Every row gives one point. The points of each table are mixes of a few directions, plus a little noise. How many directions does each table use, and how many do they share? Where both have some left over, give the other angles between the two spaces (their principal angles), to ten degrees, smallest first.

First (5 x 3):
[[ -2.8  -0.4   4.0]
 [ -0.4  -0.1   0.7]
 [  7.4   1.1 -10.3]
 [ -0.6  -0.1   0.8]
 [ -3.5  -0.5   4.9]]
Second, 7 rows:
[[ 3.8  1.9 -3.3]
 [-5.0 -2.0  5.2]
 [-5.0 -4.2  2.1]
 [ 4.0  1.9 -3.7]
 [-5.7 -4.8  2.3]
 [ 6.7  5.7 -2.5]
 [ 1.3  1.4  0.0]]
Directions: first 1, second 2, shared 1

First:
[[ -2.2  -1.8  -0.4   2.0   0.1   1.4  -2.3  -2.2]
 [  1.5  -2.1  -4.2   2.4   0.2   1.0   6.1   2.7]
 [  2.7  -0.3  -1.9   0.6   0.8  -1.5   4.1   2.2]
 [  1.6  -2.5  -3.0   1.2   1.7  -3.3   2.0   1.4]
 [-11.9  -2.2  -1.9  -8.6  -6.5   6.4  -5.9   4.2]
 [  3.2   2.4   1.5   2.3   0.5   1.2   3.1  -1.0]
 [  0.7   2.4   1.9  -3.4  -0.7  -1.0  -0.3   1.5]
 [  7.0   8.9   9.5  -4.9   1.8  -6.6  -3.1  -1.7]
 [ -2.5  -4.8  -1.5   8.6   2.1   2.4  -3.7  -7.0]]
Second, 9 rows:
[[ 0.3  0.3  0.1  0.3 -2.6  0.6 -1.3  0.8]
 [ 2.8 -4.7 -2.3 -2.3  6.6 -8.4  2.9  3.4]
 [ 0.7  0.9  1.6  2.8 -6.3  1.9 -1.9  1.0]
 [ 3.0 -1.9 -1.4 -2.2 -1.3 -0.7 -2.4  3.5]
 [-7.8  3.9  0.3  2.7 -2.8 -4.8  2.4 -2.9]
 [-9.7  3.2 -3.8 -4.5  4.0 -6.9  2.3 -3.0]
 [-1.5 -0.1  0.6  0.0  9.1  0.5  4.7 -4.6]
 [ 6.4 -1.0  3.3  2.6 -1.3  9.7 -2.0 -0.4]
 [ 5.7 -0.6  1.5  0.5 -5.4  8.0 -4.9  2.2]]
Directions: first 4, second 4, shared 1; angles 30, 80, 90

First, 10 rows:
[[ 4.3  2.9  5.6  4.9 -5.0 -6.8  2.1 -9.6  1.9 -2.4 -0.6  2.0]
 [ 3.6 -1.3 -1.2 -2.2  1.3  0.5  2.0  1.6 -0.1  6.2 -0.6  6.7]
 [-4.9 -1.5 -0.5 -0.6  2.4  5.1 -5.6  8.3 -1.0 -2.4  0.5 -9.0]
 [-1.8  5.2 -4.3 -3.9  0.5  6.8  3.4 -5.7  1.2  3.1 -5.1  1.5]
 [ 1.4  7.6 -1.9 -2.0 -2.7  0.0  4.7 -7.4  0.3 -4.6  1.0  7.2]
 [ 1.9 -5.6  5.1 -0.9 -0.6  0.6 -1.2  2.8  2.9  2.9 -2.0  2.8]
 [-7.2 -9.6 -2.0 -0.2  3.2 -1.3 -2.6  6.3 -1.0 -2.8  2.4 -7.0]
 [ 3.4  6.0 -3.3  1.3 -0.4 -1.8  4.0 -7.2 -1.3  4.5 -1.6  3.0]
 [-2.6 -1.9 -0.1  1.7  1.1 -1.7 -3.8  6.3 -2.3 -5.2  4.5 -5.5]
 [ 1.8 -2.0  2.6  1.9  0.2 -1.5 -2.9  4.6 -0.6  0.6  1.5 -1.7]]
Second:
[[ 0.0 -0.5  3.5  1.2 -1.8  3.8 -3.6  2.2 -0.3  1.8 -1.2  6.8]
 [ 1.6  1.4 -2.0  5.7  0.4 -8.9 -0.1 -6.0 -2.4  2.7  1.2  4.8]
 [-5.1 -0.5  4.0 -1.2  1.9  7.2 -0.8 -6.8  0.7  2.4 -1.2 -5.4]
 [-6.5 -0.3 -5.6  4.2  0.9 -4.5 -5.3  2.4 -2.3 -5.2  0.2 -0.3]
 [ 2.3 -3.4 11.1 -2.5 -1.7  8.9 -9.7 12.2  4.4  0.5 -3.0  6.3]
 [ 1.7  1.0 -4.0 -2.2 -0.8 -3.0  5.8 -0.9  0.2 -3.1  1.2 -1.4]
 [-3.8  0.1 -1.2  1.8  1.5 -2.1 -1.5 -4.0 -0.5 -1.3  0.2 -2.5]
 [-1.6 -0.5  1.6 -2.3  3.1 -0.7  1.5 -4.7  2.8 -1.4  0.3 -9.4]
 [ 6.3  0.5 -2.4 -1.2 -1.0  1.3  3.3  6.7 -2.0  4.5  0.4  0.1]
 [ 5.2  2.0 -5.1 -3.5 -2.6 -2.1 10.2 -1.1 -0.6 -1.1  1.6  1.0]]
Directions: first 6, second 6, shared 3; angles 40, 40, 90
